Each row is a point. To make a cloud, some directions were put in groups of two or more. Within a group, all points are equally far from the middle, so they leave a hole (a ring in 2 directions, a hollow ball in 3). The other directions are filled evenly. Then the cloud was stretched, turned, moved and blurred a little. Count the holes, and give their numbers of directions, smallest first.

Cloud (19 x 3):
[[-57  29   5]
 [ 16  25 -10]
 [ 24  19   0]
 [-17  -5 -29]
 [-52  21   1]
 [ 25   3 -14]
 [-30  32 -19]
 [-34  35 -17]
 [ 24  16  -5]
 [-23 -32 -28]
 [ 27  13  -2]
 [-46   0  24]
 [ -2  23  48]
 [-16 -35  31]
 [-48  20  39]
 [-56  24  10]
 [-43  32 -12]
 [-50  14  28]
 [ 23  25   5]]
Holes: 1 (2)

Cloud:
[[  8  -4  -7 -16]
 [ 23  -5 -28  -8]
 [-17   5 -10 -60]
 [  3  22  -9 -11]
 [-24  20 -12 -32]
 [ 14  23   0 -33]
 [-12 -29 -16 -21]
 [ 36   7  -5  -9]
 [  4  27  21  -4]
 [ 26  23   2  -2]
 [ 20 -19  32 -35]
 [-16  -8 -17 -36]
 [ 29 -10  22   9]
 [ 16 -41  -2 -17]
 [ 36 -16 -21 -19]
 [ 30  -1  -3 -48]
 [ 27  -1 -36 -20]
 [ 13  15  -3  -9]
 [ 31  -8 -38 -24]
 [ 17  -2  37  -9]
 [ -4  16  22 -21]
 [ 32  17  19  11]
 [-11  -9 -12 -33]
 [ -3 -31  24 -39]
 [ 36  14  21 -12]
 [-15 -13  23 -10]]
Holes: 0

Cloud, 53 rows:
[[ 18 -11 -23  16 -21  -2]
 [ -4   7  -6 -22 -41  53]
 [-14 -14  11  32 -32  29]
 [ 25 -15  35   1   2  36]
 [-10   3 -20 -17  16  57]
 [  7  35  -9  18 -10  44]
 [-33  -1  32 -19 -18 -18]
 [ 18  29  11 -22 -13  24]
 [ 34 -25   1  -9   6  -3]
 [-25  10  -7   7  14 -25]
 [-37  25  -4  22 -27  33]
 [-28  27   5  14  26  12]
 [ -1   0   0  25  38  -9]
 [ 18  22   0  15 -13 -13]
 [-42  15   0  19 -35  25]
 [ -7  35  -6 -16  15  26]
 [-30  23  12  10  18 -12]
 [-19   9   4  17  32 -14]
 [ 20  13   7  38  16  11]
 [  4   3  31  30 -10 -18]
 [-12  33  -7 -11  -6 -12]
 [ -8 -21  12  41  15  37]
 [ 18 -31   8  -2   7  59]
 [-19 -19 -30  22   7   2]
 [  0 -52  14  -7  -6  -5]
 [ -4 -10 -33  13  20  46]
 [ 16  14  21 -29 -24   6]
 [-11 -51   7 -11  -7   6]
 [-18  29 -15   2  23  39]
 [ 28   1  -7   2 -10  60]
 [-34   9  11  19 -38  31]
 [ 11   0 -17  20  36  43]
 [ 18  -4  -2 -19 -40   0]
 [-43  15   5  18  13  33]
 [ 23  13   5  36  17  11]
 [ 20  -6  19 -22 -34  -3]
 [-28  27 -17  21 -30  32]
 [-35  29  20  12  11  12]
 [ 20   5   8  37  14  -8]
 [  9  -9 -14  11  26 -16]
 [ 10  -3 -18  31  30  43]
 [-15 -37  24 -11   6 -16]
 [-15 -18  17  12 -45  26]
 [ -2 -43  -2  -8   0  47]
 [ -1  -6  13 -26  26  42]
 [ -4   4  -2 -22 -43  53]
 [ -2 -17 -27   0  11 -10]
 [-12   1  -6  31 -38  -9]
 [ 24   3  -8  -6 -28  -7]
 [-24   7  38 -24  -7   0]
 [-17  15 -17 -27  -9  58]
 [  3 -33   3 -27   6  -5]
 [ 17 -30   3  -2 -19  54]]
Holes: 3 (2, 2, 2)

Cloud (108 x 9):
[[ 35   5  41 -41 -20  11 -29  -7  -1]
 [ -8 -10  25 -12  -5  39  16  34 -26]
 [ 17  16  19  19  -3  -3  35 -18   3]
 [  1  -6 -11  -7  29  32  -2 -36   5]
 [ 25 -37  13  -3  12  15 -11   8   2]
 [-13  15   3   7 -35  28   7  -9   4]
 [ -2 -13  -3  19 -24  -8   7  28 -16]
 [ 54   6  -5  -7  -8  14 -17 -18  12]
 [ 15   1  48 -20   6  26 -26   1 -11]
 [ 26 -10  60   8 -24  10  -7  16 -13]
 [ -1  -6  36  19   4   2   4 -12 -22]
 [  5 -28   3  42 -46   3   0  17   4]
 [ 48 -13  20  13  -3  -9  12  21   8]
 [  1   2  -8  24   6  43 -16 -12  37]
 [ 29   9  -3  26 -32 -18 -14 -16  -3]
 [ 18  -1  47 -25 -41   4 -16 -11  -7]
 [ 37   6   6  27 -22   1  18  -1  26]
 [-19   9  17 -48  21  12   8  14 -36]
 [-31 -23  25  16 -14  21 -30  -3  12]
 [ 34  20 -16 -15  -2  -2 -13  -5  16]
 [  8 -14 -12  31 -21  -2  13  -1 -19]
 [-20 -30   7 -19   2  10  -8 -37  23]
 [  5 -25  31  38  -1  16   6   7  13]
 [-19  -1 -12  14  -6  21 -30  21 -24]
 [-17   0  21  21   7  30  -4 -24  11]
 [-26  -8  14  -2   4  40  -5  -8  19]
 [  7 -20 -18  -5 -26   4  -9   6  33]
 [  4   4 -15  17 -14 -23  -3  18   0]
 [-16  29   0 -22  18   5  -4   4 -12]
 [ 11 -12  -7  13 -26  13 -16 -42  14]
 [-14  16  22  20 -16   5   8 -16 -17]
 [ 24 -10  -9 -31  -4  18 -15 -21  11]
 [ 13  -2  33  28   0  14 -16  30 -20]
 [ 37 -16  39   8 -40  -2  -5   6 -12]
 [ 23   0  16  24 -10   6  -1 -23 -10]
 [ 23  -5  30  47 -22   9 -29  13   3]
 [ 19   4  -8 -12   8  15  22  28   0]
 [ 27  10  31  27 -33  -3   4  19   4]
 [-29   5 -31   4 -15  11  15 -27 -11]
 [  4 -17  22  24 -29  30  16  -5  17]
 [-19  -4 -26  14   8   8  16  -7  25]
 [ 29  42   0 -15  28 -14  19  -9 -18]
 [-41   2 -15 -27   5  24 -10 -34 -16]
 [ 22  26  17 -14  -2   6  11  -1  29]
 [-14 -12   5  27 -29  -2  18   1  16]
 [ 23 -37  30  -3 -25  -3 -11  20 -29]
 [ 22   0  -2   5 -26  16  13 -27  28]
 [  4  18   3  41 -21   3 -11  19  -1]
 [-20  -3  20 -50  -3  30  -3 -18 -33]
 [-13  -5 -10  20 -32  17  -2 -33  11]
 [-14 -22  34  -9   6  43 -14  25 -11]
 [-11  -9   5 -57   9  13  -1  -9 -21]
 [-24  -3   9 -10 -30 -11  -6  -8 -13]
 [ 25  16   9  22  -5 -15 -31 -14  -6]
 [ 31  10  56  -4   1  31   5   8  21]
 [ 15   0  -3   0   0 -19  37  16 -14]
 [-24   8 -14  18 -27  -3 -25 -31   0]
 [-29 -18  32 -41   3  45  16  -4 -13]
 [-19  -2 -33  -1  11   2  -4   7 -24]
 [  4 -30  29  39  -4  30 -21  14   2]
 [ -2  -4  -4 -30 -21  17 -34 -32   1]
 [ 13   7   5 -12  27   8  14   5  25]
 [ -5  10  13  20  30  22  34  22  -5]
 [ 37  29  38  17  -7  21  -7   1   0]
 [-18 -13  33 -20 -10   0 -29  24 -13]
 [ 16  21 -14  -3  -3   0 -28 -30  23]
 [ 35  -7  16  -1 -17 -22 -22  37  -3]
 [ 15  -5  31  21 -38 -12 -38  14   0]
 [ 15 -19  20 -16 -32 -15 -27 -20 -12]
 [-34   5   8 -31  10  41  -6 -10 -28]
 [ 17   1 -17  25   7  -7  -5 -30  34]
 [-35 -18   1  -9 -27   7   9 -20  -9]
 [-27   7 -33 -12  10  19  18 -13 -30]
 [-32  -2  -5 -33   4  30  -4 -22 -33]
 [ 12   4  13  15 -32  12   6  -5  37]
 [ 19  -7  36 -31  30  28   5   9 -15]
 [ -2   7  51  -3  21  16  23  27   6]
 [ -8  -5   7   2 -17   2  17 -20  33]
 [  8 -15  55  -7  13   2 -17  12   2]
 [ 11   9  11 -21 -25 -22  -6   8  -4]
 [  4  25 -29   9 -18  -3  -7   5 -11]
 [-16 -11 -11  -3 -20 -16   0   9  10]
 [ 20  41 -21  -9  11 -14  14 -19   0]
 [-19  -5 -11  11 -21   2  15 -14  22]
 [  2   0   3 -41 -12 -16 -11  -4 -15]
 [  6  -5   0  19 -54   3 -27 -16  16]
 [ 16  24  10  24  20  10  -6   8  16]
 [ -9  11  33   3   5  -7  10  -2  16]
 [ -2 -33  -1 -16  -2  14 -27 -18 -22]
 [  2   2  -3 -15  -3  -4  -6 -39  24]
 [  0 -35  32  -3  -4   2  -9 -28  18]
 [ 14  -8   6 -24  23  23 -26 -10   0]
 [ -4 -12 -20   2   8  -3 -17   5 -42]
 [ 13  19  24   3 -32   8 -30 -11   8]
 [ 12 -16  -9  25  10  -7  20   2 -23]
 [ 40 -12  21  13 -10 -24 -27   6  -2]
 [ -1 -35  38   1  -7  21  23  -9  -6]
 [-21 -10 -17  -6   5  30  -9  12 -17]
 [ 30 -10   8  -5   6 -24  25 -10   8]
 [ -7 -14   9  -1  21  13  36   4 -39]
 [  7 -33   6 -29 -30   4 -34 -23   2]
 [ 45 -11  38  -4 -17  -1   8  -5   4]
 [ 13  12  31  13  -7  12  24 -22  10]
 [ 14  11   2   6 -15 -27 -26   6 -16]
 [ 45 -11   2   6 -20 -12 -17  14 -16]
 [ 26   2  42 -25  20  10 -15   9  -8]
 [-31 -18  11 -14   9  34  35   9  -6]
 [ 44 -22  11  25  -3   8 -13  10  38]]
Holes: 1 (6)
